Every row gives one point. Any point is a mix of the corners, with weights that add up to 1. It lies inside the corners' shape when no weight is negative. Is each point inside? If not, which corners have a negative weight?

Corners:
(1): [ 0.59 -0.57  0.21]
(2): [ 0.84 -0.50  0.67]
(3): [-0.43  0.23 -0.25]
(4): [-0.77  0.14 -0.18]
Points:
[-0.51  0.12 -0.15] => inside
[ 0.52 -0.31  0.51] => outside (1)
[-0.10 -0.13 -0.08] => outside (2)
[ 0.03 -0.19 -0.05] => outside (2)
[-0.39  0.14 -0.09] => outside (1)
[-0.43  0.00 -0.14] => outside (2)
[ 0.18 -0.29  0.11] => inside

Corners:
(1): [ 0.70 -0.77 -0.17  0.66  0.09  0.73  0.66 -0.80  0.12  0.24  0.23]
(2): [ 0.00 -0.49  0.60 -0.30 -0.19 -0.70  0.55  0.21 -0.53 -0.08 -0.05]
(3): [ 0.13  0.07  0.10  0.46  0.72  0.45  0.37 -0.22 -0.55 -0.76  0.00]
(4): [ 0.53 -0.87 -0.23  0.53  0.26 -0.31 -0.23 -1.12  0.58  0.97 -0.50]
(5): [-0.75 -0.53 -0.55 -0.47  0.07 -0.76 -0.61  0.18  0.04 -0.26 -0.34]
(6): [-0.60  0.11 -0.50 -0.46 -0.43 -0.97 -0.10 -0.58 -0.17 -0.01 -0.61]
(7): [ 0.16  0.01 -0.34  0.37 -0.07 -0.34 -0.07  0.13  0.01  0.25  0.47]
(8): [-0.36  0.13 -0.52  0.20  0.30 -0.44  0.38 -1.13  0.51  0.82 -0.51]
(9): [ 0.91 -0.10 -0.10 -0.27 -0.15  0.04 -0.27 -0.18 -0.20  0.10  0.58]
(10): [ 0.65  0.28  0.38 -0.17  0.04 -0.37 -0.09 -0.04  0.40 -0.39  0.38]
(11): [ 0.28  0.42 -0.59 -0.33 -0.52 -0.60 -0.05  0.33 -0.09  0.32 -0.36]
(12): [-0.24  0.45 -0.35 -0.16 -0.04  0.17 -1.05  0.01  0.69 -0.02 -0.22]
Points:
[ 0.25 -0.18  0.06  0.05  0.06 -0.35  0.17 -0.27 -0.04 -0.03  0.13] => outside (11, 12)
[ 0.06 -0.01 -0.16 -0.07 -0.02 -0.25  0.05 -0.17 -0.04 -0.03 -0.05] => outside (4)
[ 0.07 -0.19 -0.20  0.01  0.04 -0.27 -0.13 -0.47  0.17  0.18 -0.31] => outside (7)
[ 0.03 -0.11  0.04 -0.01 -0.02 -0.41 -0.06 -0.26  0.34  0.10  0.01] => outside (3, 9, 11)
[-0.03 -0.01 -0.22 -0.16 -0.06 -0.63  0.11 -0.22 -0.05  0.19 -0.24] => outside (1, 12)
[ 0.28 -0.40 -0.10  0.11 -0.03 -0.30  0.22 -0.40 -0.02  0.26 -0.11] => outside (12)

Corners:
(1): [ 0.20 -0.85 -0.21  0.59  0.38  0.30 -0.01  0.21 -0.16  0.07 -0.23 -0.26
 -0.13 -0.22 -0.03 -0.79  0.85  0.32 -0.33 -0.53]
(2): [ 0.13 -0.21 -0.18 -0.04 -0.28  0.09  0.01  0.00 -0.31 -0.22 -0.24 -0.77
  0.30 -0.15  0.08 -0.13 -0.08 -0.30 -0.46 -0.72]
(3): [ 0.01  0.04  0.52  0.40 -0.44 -0.20 -0.16  0.11 -0.52 -0.64  0.66  0.31
 -0.43  0.01  0.35 -0.25 -0.68  0.46 -0.06  0.21]
(4): [ 0.74  0.21 -0.09 -0.83 -0.56 -0.18  0.07  0.22 -0.05  0.09  1.11  0.17
  0.03 -0.47  0.21 -0.02  0.17  0.32 -0.26  0.19]
(5): [-0.46  0.18 -0.08  0.59  0.69 -0.64 -0.04 -0.63 -0.50 -0.09 -0.14 -0.21
 -0.48 -0.16 -0.24 -0.46  0.34 -0.37  0.38 -0.76]
(6): [ 0.22 -0.72 -0.26  0.15  0.31 -0.38  0.03  0.20 -0.08 -0.30 -0.72 -0.22
  0.16 -0.04 -0.04 -0.17 -0.08  0.15 -0.24 -0.56]
(7): [ 0.38  0.48 -0.07 -0.76 -0.56  0.06 -0.16 -0.15  0.49 -0.36  0.02  0.21
  0.17 -0.27  0.72 -0.05 -0.09 -0.06 -0.05  0.21]
(8): [-0.08 -0.49 -0.58  0.29  0.51 -0.09  0.55  0.44  0.23  0.27 -0.39 -0.63
  0.20 -0.34 -0.08 -0.22  0.36 -0.46 -0.85 -0.24]
(9): [-0.12  0.58  0.50  0.65 -0.10 -0.77  0.50 -0.09 -0.24 -0.55  0.36 -0.04
  0.10  0.10 -0.38 -0.42  0.64 -0.73  0.54 -0.40]
(10): [ 0.28 -0.07 -0.81  0.37 -0.31 -0.12  0.38 -0.04 -0.29 -0.12 -0.63 -0.36
  0.03 -0.66 -0.24 -0.01  0.43 -0.33 -0.22 -0.12]
(11): [ 0.01  0.25  0.87  0.48  0.19 -0.65 -0.06 -0.60 -0.31 -0.32 -0.21 -0.38
 -0.39 -0.26 -0.33 -0.23  0.06 -0.60  0.55 -0.28]
(12): [ 0.06  0.48 -0.56  0.69 -0.96 -0.04 -0.15  0.36 -0.36 -0.64  1.13 -0.36
  0.02  0.88 -0.50  0.57 -0.31 -0.29  1.53  0.41]
(13): [ 0.05  0.41 -0.43  0.19 -1.33  0.72 -0.35  0.62  0.02 -0.69  0.63  0.10
  0.72  0.62 -0.28  1.60 -0.42  0.26  0.89  0.35]
(14): [ 0.22 -0.38 -0.42  0.09  0.20 -0.14 -0.11 -0.21 -0.61  0.16 -0.96 -0.51
  0.23  0.21 -0.11 -0.20 -0.01 -0.25 -0.50  0.00]
(15): [ 0.15  0.96 -0.31  0.88 -0.92  0.06 -0.74  0.30  0.00 -0.65  0.26 -0.19
  0.13  0.46 -0.67  0.55 -0.28  0.31  1.05  0.11]
(16): [ 0.05  0.23 -0.10  0.82  0.40 -1.01 -0.56 -0.52 -0.23 -0.57 -0.30 -0.28
 -0.23 -0.20 -0.07 -0.20 -0.01 -1.10  0.08 -0.66]
(17): [-0.20 -0.33 -0.30  0.31  0.01 -0.25 -0.01  0.40 -0.69  0.32 -0.25 -0.50
  0.26 -0.22  0.24  0.07  0.26  0.02  0.17  0.02]
(18): [ 0.08 -0.32 -0.01 -0.62  0.21 -0.59  0.07  0.28  0.22 -0.46 -0.27 -0.22
 -0.49 -0.20 -0.02 -0.33  0.78 -0.88 -0.58 -0.80]
(19): [-0.13  0.03  0.30 -0.21 -0.91 -0.64 -0.08 -0.29  0.11 -0.55  0.94  0.10
  0.17  0.10  0.21 -0.16 -0.06  0.19 -0.03  0.32]
(20): [ 0.17 -0.10 -0.15  0.66  0.18 -0.61  0.43 -0.13 -0.27  0.13 -0.18 -0.54
 -0.45  0.07  0.06 -0.10  0.71 -0.52  0.05 -0.64]
(21): [-0.01 -0.60 -0.37  0.41 -0.46  0.21 -0.05  0.67  0.13  0.59 -0.13  0.13
  0.28 -0.12 -0.15 -0.21  0.29 -0.07  0.00 -0.59]
Points:
[ 0.18 -0.25 -0.25  0.17  0.02 -0.14  0.05  0.12 -0.33 -0.02 -0.43 -0.34
  0.12 -0.09 -0.23  0.01  0.33 -0.10 -0.01 -0.46] => outside (3, 7, 8, 12, 16, 19)
[ 0.00  0.10 -0.05  0.23 -0.05 -0.31  0.04 -0.17 -0.35 -0.27  0.23 -0.30
  0.02 -0.15  0.04 -0.09  0.01 -0.30  0.05 -0.04] => outside (6, 15, 18, 20, 21)
[ 0.00  0.12  0.00  0.27 -0.15 -0.31 -0.06 -0.03 -0.21 -0.24  0.15 -0.20
 -0.03  0.04 -0.04 -0.07  0.17 -0.29  0.17 -0.23] => outside (6, 10)
[ 0.24 -0.13 -0.24  0.09 -0.24 -0.02  0.15  0.33 -0.08 -0.10  0.01 -0.24
  0.10 -0.05 -0.02  0.02  0.17 -0.06 -0.05 -0.11] => outside (5, 16, 19)
[ 0.05 -0.17 -0.24  0.30 -0.07 -0.18  0.10  0.19 -0.06 -0.02 -0.11 -0.26
  0.08 -0.07 -0.08 -0.11  0.21 -0.23 -0.10 -0.27] => inside
[ 0.11  0.09 -0.14  0.20 -0.28 -0.33 -0.03  0.01 -0.17 -0.30  0.11 -0.18
  0.01 -0.03 -0.07  0.03  0.05 -0.22  0.14 -0.14] => outside (1)

Corners:
(1): [-0.15  0.03  0.18 -0.50 -0.08 -0.43  0.46  0.86 -0.02  0.50  0.37 -0.64
 -0.39 -0.27  0.59 -0.46 -0.05  0.03  0.33 -0.32]
(2): [-0.52 -0.47  0.78  0.11 -0.20  0.12 -0.69  0.60 -0.45  0.72  0.32  0.26
 -0.57  0.05  0.26 -0.25  0.24 -0.39 -0.19  0.15]
(3): [-0.81 -0.18 -0.33 -0.55  0.01 -0.87  0.48 -0.37 -0.74 -0.78 -0.02 -0.16
 -0.25  0.51 -0.49  0.41 -0.06 -0.13  0.70 -0.38]
(4): [ 0.39  0.45 -0.02 -0.17  0.66  0.30  0.72 -0.57  0.08 -1.06 -0.48  0.39
  0.52  0.27 -0.19  0.07  0.11 -0.47 -0.44  0.65]
(5): [ 0.58  0.19 -0.02  0.04 -0.24 -0.37 -0.77  1.11 -1.01 -0.69 -0.25 -0.28
  0.40  0.33 -0.40 -0.07  0.52 -0.69  0.39  1.00]
(6): [-0.42  0.22 -0.46  0.45  0.06  0.61 -0.35 -0.04  0.15  0.62 -0.15  0.35
 -0.59 -0.14 -0.48  0.57  0.45  0.26 -0.28 -0.04]
(7): [ 0.30  0.25  0.31  0.10 -0.29 -0.24 -0.41 -0.17 -0.55  0.55 -0.26  0.22
  0.06 -0.81  1.23 -0.64  0.43  0.18 -0.24 -0.04]
(8): [ 0.31 -0.31  0.21 -0.42  0.31 -0.42  0.79 -0.61 -0.03  0.42 -0.99  0.51
 -0.04  0.00 -0.08 -0.44 -0.77 -0.21  0.88  0.54]
(9): [ 0.31  0.07  0.47  0.37 -0.27 -0.70 -0.27  0.24 -0.07 -0.37 -0.03  0.49
  0.04  0.08 -0.39  0.03 -0.15  0.01  0.35  0.72]
(10): [ 0.34  0.13  0.77  0.47 -0.02 -0.03  0.46  0.35 -0.20  0.19 -0.12 -0.65
  0.37  0.36  0.06  0.34 -0.10  0.04 -0.41  0.83]
(11): [-0.52 -0.50  0.73 -0.63  0.09  0.09  0.20  0.67  0.16 -0.91 -0.79 -0.32
  0.48  0.84  0.07  0.40  0.28  0.51 -0.96  1.13]
(12): [ 0.24  0.09  0.22 -0.04 -0.37 -0.27 -0.51  0.25 -0.40  0.33  0.26  0.29
 -0.82  0.08  0.81 -0.18  0.05 -0.58  0.42 -0.46]
(13): [-0.34 -0.09  0.63 -0.34 -0.90  0.37 -0.60  0.61 -0.89  0.09 -0.19  0.57
 -0.55 -0.44  0.13 -0.62 -0.16  0.16  0.01 -0.09]
(14): [ 0.25 -0.41  0.90  0.57  0.12  0.18 -0.43  0.38  0.27 -0.11 -0.59 -0.44
  0.08  0.08 -0.29  0.04  0.20 -0.52  0.07  0.19]
(15): [-0.19 -0.61  0.00 -0.03 -0.50  0.54  0.01  0.54  0.13  0.42  0.12 -0.06
  0.06 -0.63  0.21 -0.53 -0.18  0.10  0.22 -0.34]
(16): [-1.09 -0.12  0.01  0.33  0.90  0.13  0.78  0.83  0.07 -0.05  0.15 -0.35
  0.54  0.71  0.28  0.43 -0.39 -0.07  0.16 -0.62]
(17): [-0.87  0.63  0.00 -0.18 -0.51  0.63 -0.36 -0.56  0.11  0.02  0.64  0.01
  0.00 -0.41  0.80 -0.25 -0.18 -0.15  0.12 -0.51]
(18): [-0.65 -0.66  0.42 -0.60  0.86  0.08  0.31 -0.28 -0.12 -0.12  0.24  0.07
 -0.11 -0.43  0.13  0.62 -0.12  0.22  0.10  0.08]
(19): [-0.70 -0.45 -0.21 -0.46  0.18 -0.83  0.41 -0.46  0.14 -0.45 -0.85 -0.08
 -0.27  0.04 -0.05  0.41 -0.57 -0.15 -0.24 -0.08]
(20): [ 0.31 -0.04  0.31 -0.09  0.37 -0.32 -0.36 -0.16 -0.06  0.47  0.38 -0.13
  0.10  0.30  0.05  0.66 -0.33 -0.12 -0.22 -0.06]
(21): [-0.21  0.42  0.50 -0.42 -0.16  0.41  0.34  0.50  0.03  0.20  0.48  0.32
  0.01 -0.46 -0.30  0.69  0.39 -0.06 -0.06  0.05]
Points:
[-0.12 -0.13  0.22 -0.11  0.04 -0.23 -0.05  0.16 -0.19 -0.05 -0.17 -0.07
 -0.06  0.08  0.05  0.15 -0.07 -0.19 -0.01  0.16] => inside
[-0.35 -0.08  0.03 -0.12 -0.04  0.00  0.02  0.11 -0.24 -0.02 -0.07  0.14
 -0.07 -0.29 -0.02 -0.17 -0.05 -0.18  0.33 -0.12] => outside (10, 11, 12, 20)
[ 0.54 -0.06  0.42  0.23  0.07  0.11 -0.26  0.24 -0.05  0.45 -0.19  0.02
 -0.05 -0.06  0.14 -0.07  0.26 -0.07 -0.21  0.58] => outside (3, 13, 16, 17, 19, 21)
[-0.14 -0.10  0.21 -0.06  0.09 -0.08  0.11  0.29 -0.15  0.01 -0.17  0.01
 -0.05  0.06  0.03  0.06 -0.01 -0.08  0.02  0.14] => outside (17)
[-0.03 -0.29  0.26 -0.18  0.08 -0.41  0.08  0.40 -0.09 -0.29 -0.20 -0.15
 -0.05  0.42 -0.16  0.16 -0.04 -0.37  0.25  0.09] => outside (6, 7, 10, 13, 17, 18)
[-0.21 -0.09  0.25 -0.08  0.02 -0.06  0.03  0.11 -0.17 -0.12 -0.13  0.08
 -0.01  0.12  0.03  0.12 -0.03 -0.13  0.07  0.13] => outside (1)
[-0.10  0.08 -0.05 -0.08 -0.26 -0.12 -0.10  0.17 -0.16  0.31 -0.02  0.16
 -0.26 -0.28  0.00 -0.06 -0.10 -0.16  0.47 -0.33] => outside (2, 4, 10, 11, 18)

Corners:
(1): [-0.31 -0.62 -0.02 -0.43  0.28 -0.61 -0.65 -0.41  0.32 -0.24  1.01  0.18
 -0.73  0.60  0.50 -0.53 -0.51 -0.13 -0.06  0.37]
(2): [ 0.03 -0.28  0.53 -0.01  0.11 -0.35  0.06  0.18  0.13  0.10  0.25 -0.40
 -0.70  0.05 -0.01 -0.48 -0.95 -0.59  0.18 -0.05]
(3): [ 0.18  0.48 -0.22 -0.43 -0.60  0.44 -0.07  0.93  0.82  0.18  0.25  0.04
  0.50 -0.29  0.18  0.31 -0.14 -0.09  0.79  0.40]
(4): [ 0.50  0.46  0.20 -0.72 -0.15 -0.04  0.86  0.04  0.16 -0.35 -0.61  0.79
 -0.16  0.44  0.18 -0.13  0.33  0.08  0.25 -0.12]
(5): [ 0.28  0.13  0.25 -0.21  0.13  0.54  0.15  0.52 -0.17 -0.21 -0.40  0.59
  0.08 -0.39  0.26 -0.07 -0.39 -0.17 -0.10  0.28]
(6): [ 0.75  0.30 -0.23 -0.03 -0.09  0.32  0.41  0.77 -0.07 -0.40 -0.60  0.95
 -0.28 -0.50 -0.49  0.25  0.53  0.39  0.06 -0.45]
(7): [ 0.19  0.05 -0.10  0.02  0.23  0.46 -0.26 -0.28 -0.31 -0.38 -0.61 -0.12
 -0.45 -0.22 -0.12 -0.42  0.63  0.28 -0.26  0.01]
(8): [ 0.42 -0.39  0.18  0.23  0.06  0.18  0.17  0.25  0.66 -0.18  0.19  0.69
  0.51 -0.52 -0.26  0.48  0.43  0.52  0.19  0.63]
(9): [ 0.39 -0.03 -0.03 -0.45 -0.29  0.14  0.17 -0.02 -0.27 -0.45 -0.73  0.90
 -0.33  0.17 -0.03 -0.17  1.07 -0.50  0.23 -0.18]
(10): [-0.13 -0.17  0.08 -0.38  0.85 -0.35 -0.43 -0.63 -0.03 -0.34  0.15  0.18
 -0.54 -0.26 -0.21 -0.66 -0.74 -0.61 -0.35  0.11]
(11): [-0.64 -0.30  0.68 -0.54  0.03 -0.31 -0.54  0.11 -0.13 -0.71 -0.19 -0.56
 -0.11  0.33 -0.13 -0.12 -0.51 -0.03  0.52 -0.37]
(12): [ 0.04  0.36 -0.16  0.18 -0.06 -0.09  0.17  0.43  0.43  0.12  0.04  0.03
  0.35 -0.45  0.34  1.23 -0.06 -0.07 -0.19  0.49]
(13): [ 0.47  0.35  0.03 -0.17  0.28  0.39  0.09  0.60 -0.04  0.55 -0.10  0.42
  0.08 -0.57 -0.33  0.47  0.69  0.22 -0.82 -0.65]
(14): [ 0.08  0.10  0.10  0.23 -0.31  0.47  0.50 -0.26  0.01 -0.49 -0.17  0.98
  0.16  0.38 -0.01  0.45  0.33 -0.33 -0.01 -0.52]
(15): [ 0.10  0.42 -0.17 -0.05 -0.09  0.31 -0.16  0.22  0.22  0.36  0.34  0.44
  0.64 -0.83  0.64  0.33 -0.15  0.21  0.78  0.72]
(16): [ 0.25 -0.78  0.16 -0.11  0.10 -0.42 -0.86 -0.29 -0.39 -0.53  0.95 -0.45
 -0.02  0.69  0.09 -0.11 -0.50 -0.09  0.25 -0.06]
(17): [ 0.32 -0.30 -0.51  0.03 -0.65 -0.28  0.62  0.67  0.50  0.50 -0.11  0.34
  0.59 -0.67  0.06 -0.13 -0.58  0.53  0.06  0.61]
(18): [ 0.26  0.27 -0.53  0.22 -0.32 -0.41  0.19  1.18  0.58 -0.06  0.81 -0.24
  0.55 -0.38  0.38  0.03  0.30  0.11  0.06  0.21]
(19): [-0.44 -0.67 -0.11 -0.03  0.82 -0.24 -0.25  0.03  0.27 -0.20 -0.42 -0.38
 -0.18  0.63 -0.28 -0.27 -0.24  0.26  0.22 -0.32]
(20): [ 0.04 -0.30  0.44  0.37  0.00 -0.68 -1.04  0.15  0.05 -0.33  0.01 -0.24
 -0.06  0.60 -0.15 -0.53 -0.90 -0.37 -0.37 -0.76]
(21): [-0.41 -0.16  0.36  0.27  0.26 -0.37 -0.42 -0.25 -0.36 -0.31  0.17  0.05
 -0.53  0.68 -0.48 -0.49 -0.62 -0.65 -0.18  0.45]
Points:
[ 0.06 -0.13  0.02 -0.17  0.01 -0.11 -0.25  0.10  0.17 -0.13  0.33  0.13
 -0.06  0.05  0.17 -0.07 -0.23 -0.07  0.19  0.19] => inside
[ 0.12  0.01  0.09 -0.19  0.11  0.01 -0.07  0.21  0.07 -0.04  0.01  0.24
 -0.04 -0.11 -0.05  0.04  0.02  0.01 -0.10 -0.09] => inside
[-0.23 -0.23  0.15 -0.20  0.29 -0.26 -0.56 -0.12 -0.12 -0.33 -0.04 -0.17
 -0.39  0.02 -0.04 -0.41 -0.68 -0.31  0.16  0.16] => outside (4, 8, 13, 14, 18)
[ 0.12  0.06  0.09 -0.06  0.04  0.04 -0.02  0.27  0.12 -0.09  0.00  0.12
  0.12 -0.11  0.03  0.06 -0.25 -0.01  0.14  0.08] => outside (1, 9)
